Each row of a before or after table is a point. One or more steps were done to the points. Then noise was added and the rows were shuffled. The steps act on how far a point lies along the listed directions, d1 being the first. Name the steps. A step turns or swaps two directions, mirrors them in a line or flattens them onto one, adds a multiple of one to another, or multiplies one. Angles are multiples of 10 degrees, from the lower direction toward the higher: turns from -170 to 170, lines from 10 to 170 but not 90. Use the fewest steps. Two steps may share a direction if one is a turn and the other turns, adds or multiplies; they go together, in the order done. Otherwise the lowest direction goes first.

Directions:
(1): [28 16 38]
(2): [-38  -8  32]
Before, 8 rows:
[[ 35  11  28]
 [ -8  10   4]
 [ -7   1 -36]
 [-18  -3  49]
 [ -6  -1  74]
 [ 11  22  27]
 [ 39  12  11]
 [ 23  -6 -68]]
After, 8 rows:
[[-43 -13  22]
 [ 16   7 -30]
 [ 58  11 -39]
 [-13  17  31]
 [-49 -21  52]
 [-11   9   1]
 [ 22  12  35]
 [ 10   4  43]]
Steps: turn d1 and d2 by 40 degrees

Directions:
(1): [ 41  26 -27 -26 -20 -17   9  50  25]
(2): [ 41 -26  48 -23  46  -4  -5  13   0]
(3): [ 12  73  17  11  25  -9  -4 -30   8]
(4): [ 23 -11 -41 -35  17  13  33 -49   2]
(5): [-43   5 -28 -31  45 -34 -23  16  -7]
(6): [ 13  20 -15  -6   8  50 -18  21 -59]
Before:
[[ -6  -2  29  15   2  12   1 -63   9]
 [-16  36 -46  -5  20 -28   3 -13   2]
 [-16  14  30  17  25  58  14 -63 -34]
 [-21  20  -6   8  38   2   3 -30  -9]
 [ -6  37  80  47 -46 -39 -30  66   3]
 [ 11   2  19  -2  -3 -16 -20  11  15]
 [-33   8 -86 -18 -53  20   8   3   7]
 [  1  57 -48  -1 -32 -15  12  -2   9]
 [ 35 -14  -7 -25 -15   7  17  37  -6]]
After, 9 rows:
[[ 29  47  17  44 -15   6   2  -1  -4]
 [ 15  78 -12   8 -21 -18   1   7  12]
 [  2 -17 -13 -23 -20 -21  12  45  16]
 [ 22 -10  -8 -24   9   6 -10  -3  -3]
 [-34  55 -34  28 -73   2  -7  11  31]
 [-34   8  28   0  33   5 -35 -20 -21]
 [  0  15  37  36  17  12   2 -18  -3]
 [-62  -6  57  16  41 -13  -6 -38  12]
 [ 44   6 -60 -82  40  -9  47 -56 -15]]
Steps: turn d2 and d3 by -30 degrees; multiply d4 by -1; turn d5 and d6 by 170 degrees

Directions:
(1): [ -4  29 -47 -50  14  22  10   6 -10  -7  42  11  53  22]
(2): [  5  -3   0   2   9   9  22 -54 -18 -31 -61 -27  30  40]
Before (11 x 14):
[[ -8   1  -9  26  -5 -30 -33  61   9  42  81  10 -27 -41]
 [ 24  -6 -20 -19  11  30  24 -24 -22 -22 -34 -15  30  32]
 [-11 -25  18   6 -25  -8   4 -13  -8  19 -30  10  -1   1]
 [  4  -2   0 -23   5  18  27 -67 -19 -42 -60 -19  23  34]
 [  5 -10  19  15 -12  -8 -12  28  12  14  28  13 -33 -17]
 [ 11 -36  35  41   8 -15   8 -35   3 -33 -66  -8 -46  13]
 [  5  -4   6   0  16   5  28 -61 -27 -38 -78 -48  36  50]
 [-13   2  27  12  -5 -24 -32  65  14  40  79  27 -55 -57]
 [  1 -13  -1  15 -15  -5 -31  56  25  40  54  27 -43 -38]
 [  8  -1  46  23  -5 -31   1  11 -15  18 -19 -12 -31 -10]
 [  0  -6  -8   6   7 -20 -17  44  24  35  46  20 -18 -24]]
After:
[[-17  -8  -1 -15 -23   0  -4  15  -8  26  19  29  10  -4]
 [ -4  30 -45 -71  11  31  19 -14  -9 -16  34  13  47  17]
 [  7 -32  28  46   1 -28 -14  -5  21  17 -34  -7 -35 -13]
 [  0  13  24  -5  -5 -25  -2  43 -10  33  34   4 -23 -20]
 [  9 -19  31  30 -12  -9  -6  17   9   7   3   5 -38 -10]
 [  5 -34  41  83 -12 -47 -20  -7   0  16 -29 -31 -52 -22]
 [ -2 -32  74  64  -9 -37 -20   4   2  15 -29 -15 -79 -37]
 [ -8  10 -30 -29  14   1 -10  48  14  -2  77  44 -14 -15]
 [ 10 -41  38  56 -19 -14 -26   4  20  17 -31  -4 -61 -24]
 [ 22   7 -38 -36  14  37  17  -7 -19 -18   3   2  38  24]
 [ -3  40 -56 -70  22  22  12  16 -17  -4  54   5  67  27]]
Steps: swap d1 and d2
